Rows are points. Each copy is the shape, with its points in the same order, stretched, turned, moved and blurred by noise. Is it also mirrored, or only turned?
In the rows, 128 means zero.

Shape (6 x 3):
[[143 141 107]
 [116 124 136]
 [105  85  96]
 [112  59  52]
 [ 60 157 132]
 [103 211  78]]
Copy 1 (6 x 3):
[[127 132 115]
 [125 124 152]
 [ 99  91 139]
 [ 88  63 108]
 [ 87 150 168]
 [ 93 181 102]]
Copy 1 is: only turned
Copy 2 (6 x 3):
[[138 142 119]
 [133 107 113]
 [135 114  70]
 [142 132  39]
 [186  84 135]
 [215 135 158]]
Copy 2 is: mirrored
Copy 3 (6 x 3):
[[113 113 107]
 [130 137 130]
 [119 120 185]
 [ 99  93 221]
 [182 129 143]
 [162  69  90]]
Copy 3 is: mirrored
Copy 4 (6 x 3):
[[141 117 137]
 [121 157 134]
 [110 117  95]
 [103  73  64]
 [175 202 117]
 [222 140 125]]
Copy 4 is: only turned

Shape (8 x 4):
[[148 166  71 159]
 [143 128 106  87]
 [149 105 166  93]
 [152  97 172 180]
 [ 68 144 142  87]
 [165  99 118 107]
 [113  47 120  91]
 [143 166 153 137]]
Copy 1 (8 x 4):
[[111 174 189 160]
 [134 130 144 104]
 [106 107  95  90]
 [ 81 109  65 148]
 [169 160 101  61]
 [103 100 129 131]
 [179  77  71 122]
 [ 75 154 128 108]]
Copy 1 is: only turned
Copy 2 (8 x 4):
[[219 154 149 101]
 [144 134  86 110]
 [ 99 151  96 128]
 [125 169 181 109]
 [116  82  87 187]
 [132 156 111  81]
 [ 79  98 110  72]
 [160 161 127 162]]
Copy 2 is: only turned
Copy 3 (8 x 4):
[[129 184  76 171]
 [171 163 122  92]
 [184 110 157 120]
 [155  73 127 198]
 [101  97 156  49]
 [195 130 109 133]
 [212  59 106  57]
 [108 143 157 166]]
Copy 3 is: only turned
Copy 4 (8 x 4):
[[ 91 142 136  84]
 [160 186 122 101]
 [197 150 108  95]
 [147  74  77  97]
 [167 109 166 164]
 [161 188  96  92]
 [168 186  75 176]
 [151 104 135  69]]
Copy 4 is: mirrored

Shape (10 x 6):
[[147 176 117 110  78 140]
 [ 73 169 193 183 132 185]
 [133 114 105 140 169 142]
 [172 122  96 132 158 129]
 [ 67 160 147 127  77 193]
 [135 112 107 144 154 103]
 [163  98 111 146 133 143]
 [105 137 147 149 127 132]
 [151 162 115  78 118 139]
 [156 108 139 110 138 126]]
Copy 1 (10 x 6):
[[195 171 130 164 133 156]
 [ 72 114 180 135 249 121]
 [127 146 140 104 118 102]
 [174 157 115 111  97  95]
 [105 155 203 170 183 168]
 [143 125 115 112 103 105]
 [165 148 144 143 104  76]
 [127 121 148 137 161 129]
 [199 164 136 119 116 162]
 [192 124 142 124 119 110]]
Copy 1 is: mirrored
Copy 2 (10 x 6):
[[130 167  95  98 100  55]
 [ 26  94 103  69 222 134]
 [ 78  88 133 168  95 142]
 [ 93 132 139 184  76 120]
 [ 94  97  77  40 131  77]
 [114  94 160 165 119 132]
 [ 81 122 171 133  73 113]
 [ 98 100 132  96 159 123]
 [142 170  70 133  83 102]
 [122 145 138 119 101 140]]
Copy 2 is: only turned
Copy 3 (10 x 6):
[[ 79 150  91  85 148 107]
 [143 102  21 186 163  75]
 [176 129 126 121  92 142]
 [153 169 132 102  96 159]
 [105  68  49 125 176  87]
 [144 140 141 143  87 142]
 [141 146 125 131 117 177]
 [127 118  97 161 134 106]
 [121 165 137  60 140 108]
 [144 173 158 117 134 151]]
Copy 3 is: only turned
Copy 4 (10 x 6):
[[130 174 135  92  99 146]
 [144 118  26 105 155 148]
 [125  99 123 133  98 126]
 [137 124 151 137  93 121]
 [ 98 127  82  87 125 188]
 [110 131 132 158 121 107]
 [122 124 146 161 102 147]
 [118 138  94 131 148 134]
 [138 140 164  75 112 156]
 [136 131 156 132 144 148]]
Copy 4 is: only turned

Shape (12 x 8):
[[171 105  95 165 128 110 131 144]
 [141 130 156 123 163 141 131 149]
 [107 189 151  97  91 110 107  90]
 [142  81 137 173 152 113 143 140]
 [132  97 107 150 137 141 156 140]
 [156  93 110 144  89 128 131 133]
 [100 168 114 127  99 119 113 138]
 [143 137 127 112 171 150 125  96]
 [ 95 172 119 149  81 100 118 113]
 [125 125 129  70 163 124 130 103]
 [137 115 136  99 170 111 102 126]
 [134  86 119 156 146 150 110 132]]
Copy 1 (12 x 8):
[[137 112 181  95 183  84 139 114]
 [165  87 105 121 139 110 154 148]
 [ 82 160 115 159   7 124  77 132]
 [152  77 146 117 193  96 160 106]
 [176 117 155 110 177 118 147 109]
 [143 105 206 113 136 126 134 115]
 [109 160 113  98  81 125  72 117]
 [147 137 120 146 129 116 177 148]
 [ 84 169 123 117  58 112  60  87]
 [140 144 128 165 133 133 142 184]
 [118 110 113 130 159 120 147 176]
 [145  96 146  92 182 139 175 117]]
Copy 1 is: mirrored
Copy 2 (12 x 8):
[[166 170 142 113 132 152 131  81]
 [151 164 135 113 124  89  95 131]
 [ 98 128  81 193 108 154 114 120]
 [156 159 162 107 134 109 162  84]
 [146 138 163  87 141 136 137 121]
 [145 107 124 117 145 171 139  93]
 [141 149  78 163 105 168 117 142]
 [100 156 142 106 141 106 101 102]
 [127 153  91 183  96 185 150 113]
 [101 131 134 128 182 115  94 135]
 [126 164 106 143 171 109 104 109]
 [133 152 118  98 148 127 153  88]]
Copy 2 is: mirrored

Shape (12 x 9):
[[ 92 156 188  78 111 103 153 124 193]
 [160  94 147 138 199 100 141 129 103]
 [107 108 189  71 121 135 139 168 167]
 [173 109 148 191 174  94 141 131 131]
 [ 98 112  89 122  92 185  92  69 113]
 [158 136 131 147 190 113 110 134  86]
 [121 131 184 106 128 120  96 162 207]
 [117 102 131  79 136  82 137 159 186]
 [192 143 124 129 193 119 157 157 139]
 [ 64 124 169 102 105 147 156 171 205]
 [124 123  76 139  46 160  93  98  46]
 [152 105 182  96 122 129 148 135 186]]
Copy 1 (12 x 9):
[[  7 122 119 153 158 124  69  76 126]
 [174  69  81 163 155 143 108  73 136]
 [ 47 108  62 145 141 103  94 124 110]
 [177  78 125 156 176 181 134 101  98]
 [213 182 168 113 121  45  70 176 144]
 [178  92 106 173 108 134 161 106 147]
 [ 50  81 128 184 149 110 144 148  91]
 [ 68  75 114 110 130  96 131  92 106]
 [138 106  92 146 164 152 199  90 158]
 [ 39 162 106 157 149  82 111 108  58]
 [224 179 139  67  34  90  98 210 145]
 [ 71  84  96 129 190 140  94 144 108]]
Copy 1 is: mirrored
Copy 2 (12 x 9):
[[ 96 134 136 182 124 176 188 147 164]
 [138 158 100 121 136 105 115 107 143]
 [ 92  92  90 166 123 133 168 132 186]
 [192 158 120 135 132 123 136 123 106]
 [ 47  97  97 149 156 116 163 141  67]
 [134 156 123 114 131  71 127 117 128]
 [113 111 111 157  77 131 212 136 161]
 [110 147 103 183  93 128 155 138 152]
 [154 185 111 148 124  67 167 107 140]
 [ 95  63 123 209 113 154 186 122 150]
 [103 103 107 144 196  93 100 196  55]
 [121 134  83 161 127 147 191 137 156]]
Copy 2 is: mirrored
Copy 3 (12 x 9):
[[130 187 175 161 169 134  68  99 187]
 [101 106 133  94 166 151 124  91  85]
 [163 160 152 130 186 110 100 122 153]
 [ 86 108 128  84 131 146 138  90 128]
 [178 174  95 132 107 204  99 186 114]
 [ 86  90 150 117 145 158 145 117  88]
 [150 158 153 128 183 120 137 107 204]
 [134 187 105 160 199 116 111 103 150]
 [ 55 157 158  99 155 113 161 103  98]
 [146 172 134 140 198 107  76 140 193]
 [171 140  90 168  31 183 110 200  72]
 [149 190 149  98 150 121 116 103 161]]
Copy 3 is: only turned

Shape (15 x 11):
[[109 158  85 133  81 155 158 135  96 140 145]
 [152 113 141 104 118 101 108  91 149 167  50]
 [120 153 150  56 162 116  79  87 127 195  83]
 [155 129 113  75  93  85 124 129  75 136 144]
 [116 128 149  62 166 132  86 125 134 167  46]
 [190 142 152  78 170 142  58 133 159 187  62]
 [ 67 119 170 138 103 162 114 186 162 135 166]
 [110 116 110 109 108 122 168 183 108 124 128]
 [146 129 148 132 104  89 141 114  72 114 115]
 [ 98 111  83 131 150 127 123 133 114 102 129]
 [116 166  84 127  69  46 158 155 105  96 127]
 [ 97 181 109 151 147 122 131 157  86 112 125]
 [ 72 108  92 171 132 123  63 177 101 158  90]
 [148 128 140  94 175 103 104 108 158 198 116]
 [105 147  96 125  77 115 118 141 115  70 156]]
Copy 1 (15 x 11):
[[ 71 131 157 131 108 102 129 107  89 152 147]
 [137  91  91 135 224 138 108  84 147  74 138]
 [132  61 114 120 166 133 132  15 140   7 144]
 [105 134 152 106 154  97  98 105 168 117  73]
 [146  40 120 129 172 107 132  61 133  15 149]
 [147  59 153 165 193 152 130  84 137   9 165]
 [152  86 165 154  95 151 154 128  44 181 109]
 [124  93 158 115 137  97 135 151 128 159 107]
 [111 140 104 126 144  68 113 123 172 121  78]
 [147 126 143  87  68 102 117 111 115 132 137]
 [129 180 114  72 181  81 152  99 114 164  68]
 [130 140 128 120  77  58 164  89 110 108 129]
 [197 103 156 149  99  69 115  58 109 151 160]
 [142  84 127 134 157 174 151  76 164  80 144]
 [124 172 149  82 106 104 117 118  69 149  95]]
Copy 1 is: mirrored
Copy 2 (15 x 11):
[[ 60 123 104 137 132 122 137 147 132  83 180]
 [141 136 132 170 168 131 133  94 164 166 111]
 [ 64  99 133 191 122 147 146  66 182 140  81]
 [ 79 115 171 139 151 170  93 112 125  93 177]
 [ 92 121 151 218 124 105 156 127 169 169  75]
 [ 97 148 173 171 135 130 157 111 196 131  55]
 [ 68 129 145  84  83  85 128 141 118 160 165]
 [105  97 158 131 141  90 132 189 114 114 185]
 [125  99 118 146 137 185  84 138 106 131 153]
 [143 119 122 158 130  76 124 148  84 111 137]
 [ 64  95 125 114 217 151  89 160  97 104 158]
 [ 66 100  96 147 120 130 121 189 107  90  90]
 [ 85 165 142 212 120  76 229 158  79 160  99]
 [120  94 146 145 134 128 145  92 155 126  90]
 [ 78 134 133 106 153 121  63 131  81 104 191]]
Copy 2 is: only turned
Copy 3 (15 x 11):
[[ 91 102 140 161 116  93 172 106 145 139 107]
 [103 157 129 135 106 188 102 100 126 152 174]
 [128 130  78 131  80 150 114  76  86 149 171]
 [114 116 152  88  72 106 167  58 120 170 128]
 [169 136 108 136 143 142  98  65  85 125 182]
 [104 130 124 172  91 148 113  67  57 136 198]
 [176 144 145 119 151  94 120 185 109  84 165]
 [154 125 180 128 146  72 118  85 136 132 125]
 [105 104 158  80 120 142 123  97 120 167 139]
 [175  89 146 146 140  97 135 111 130 163 124]
 [128  75 188  90 101  89  92  73 206 130 150]
 [125  48 139 125 157  79 117  82 139 152 131]
 [169  93 139 186 191  57 107 141 179 182 192]
 [110 145 123 140  75 119  90 104  81 162 152]
 [162  67 158 109 102 122 172 107 158 124 131]]
Copy 3 is: mirrored

Shape (15 x 12):
[[ 70 123 110 135 128 163 169 143 115 129 146 133]
 [ 79  99 108 205 132 145 134 181 111 143 140 136]
 [126  88 146 186 137 110 135 113 148 107 177 171]
 [141  93  71 161  94 128 148 149 141 120 162 167]
 [150 132 130 128 118 178 110 158 170 108 150 143]
 [112 116 122 149 110 138 155 192  88 153 128 180]
 [182 100 107  99 143 140 121 142 119  97 147 137]
 [184 184  92 103 149 128 114 122 142 104 112 127]
 [ 86 114 147 200  93 149 164 129  91 153 150 143]
 [195 149 122 123 140 173 157 119 169  93  95 112]
 [179 126  95 124 156 163 133 125 128 163 137 132]
 [166 104 104 131 115 148 102 118 126  96 115 128]
 [ 85 106 133 182 115 122 185 191  97 155 153 109]
 [114  71 118 142 124 122 130 145 162 130 117 171]
 [171 133 111 102 110 126 112 127 151 142 132 112]]
Copy 1 (15 x 12):
[[156 179 118 118  95 150 177  81 102 146 161 166]
 [ 88 177 121 183 132 129 196  86 150 118 202 137]
 [ 88 154 122 249 128 159 147 112 140 162  84 115]
 [148 130  76 189 125 175 197 143 159 143 147 109]
 [141  67  81 157  83 131 133  90 107 149 174  94]
 [117 140 111 115 119 129 225  56 174 119 160 174]
 [175  87 123 156  71  92 142 140 164 118 125 113]
 [184  68 104 128 135  75 102 174 127 145 132 135]
 [ 76 181 149 132 142 169 187  79 138 191 174 160]
 [196  36 152 155 131 124  84 128  98 152 176 152]
 [141  66 139 163  80 104 158 176 124 152 152 168]
 [146  64 133 139 122 107 148 153 149 135 143  84]
 [102 223 137 141 114 166 169  73 168 107 208 173]
 [119 101 127 190 126 177 193 112 144  98 101 113]
 [137  80 113 111  96 141 126 179 135 119 140 111]]
Copy 1 is: mirrored
Copy 2 (15 x 12):
[[149 116 145  72 173 165 150 118 118 176  97 154]
 [159 111 100  28 184 108 144 121  86 191 107 113]
 [113 121 100  76 155 100  78 142 143 129  78 131]
 [130 135 115  67 101 131  89 144 136 192 101 138]
 [103 149 104 102 108 151  91 128 173 128 159 109]
 [163 125 134  90 134 123 117 103  48 196 147 136]
 [145  99 145 111  49 164  74 108 155  96 155 151]
 [166 131 130 151  32 130 155 124 155  90 163 140]
 [147 128 141  53 196 116 128 157  79 186  91 107]
 [164 180 151 106  78 130 110 168 189 113 201 165]
 [131 134 150 102  48 134 143 144  97 119 167 175]
 [152 105 119 104  83 154 100 149 162 108 141 122]
 [147 117 153  47 181  87 125 117  99 214 126 120]
 [124 121  86 106 152 118  96 144 120 181 126 155]
 [108 106 126 152  64 117 128 151 158 125 163 118]]
Copy 2 is: only turned
Copy 3 (15 x 12):
[[167 139 156 112 124 135 162  75 132 119 128 109]
 [200 112 145 118 110 128 133 119  91  96 116  69]
 [140 129 120 153 119 176  87 108 139  81  83  99]
 [154 131 136 166 160 164 145  83  91 124  70 101]
 [119 109  62 105 170 150 150  75 115 117  91 133]
 [199 116 121 147 144  90 125  91 101 153 135  91]
 [119 150  91 111 160 176 123  87 112 177  83 124]
 [101 191  81 111 198 145 167 134 112 153 104 167]
 [155 113 172 122 125 106  96 101 129  88 128  85]
 [105 143  79  85 216 181 128 103 106 124 122 182]
 [109 128 125 122 201 148 145 125 119 165 124 114]
 [ 91 152  95 119 155 171 125 101  80 142  98 132]
 [233  98 176  97 106 105 129 123 103 114 118 110]
 [160 103 107 177 116 183 121 111  85 113 117 118]
 [ 93 128 104 126 159 136 154 133 102 153 102 161]]
Copy 3 is: mirrored
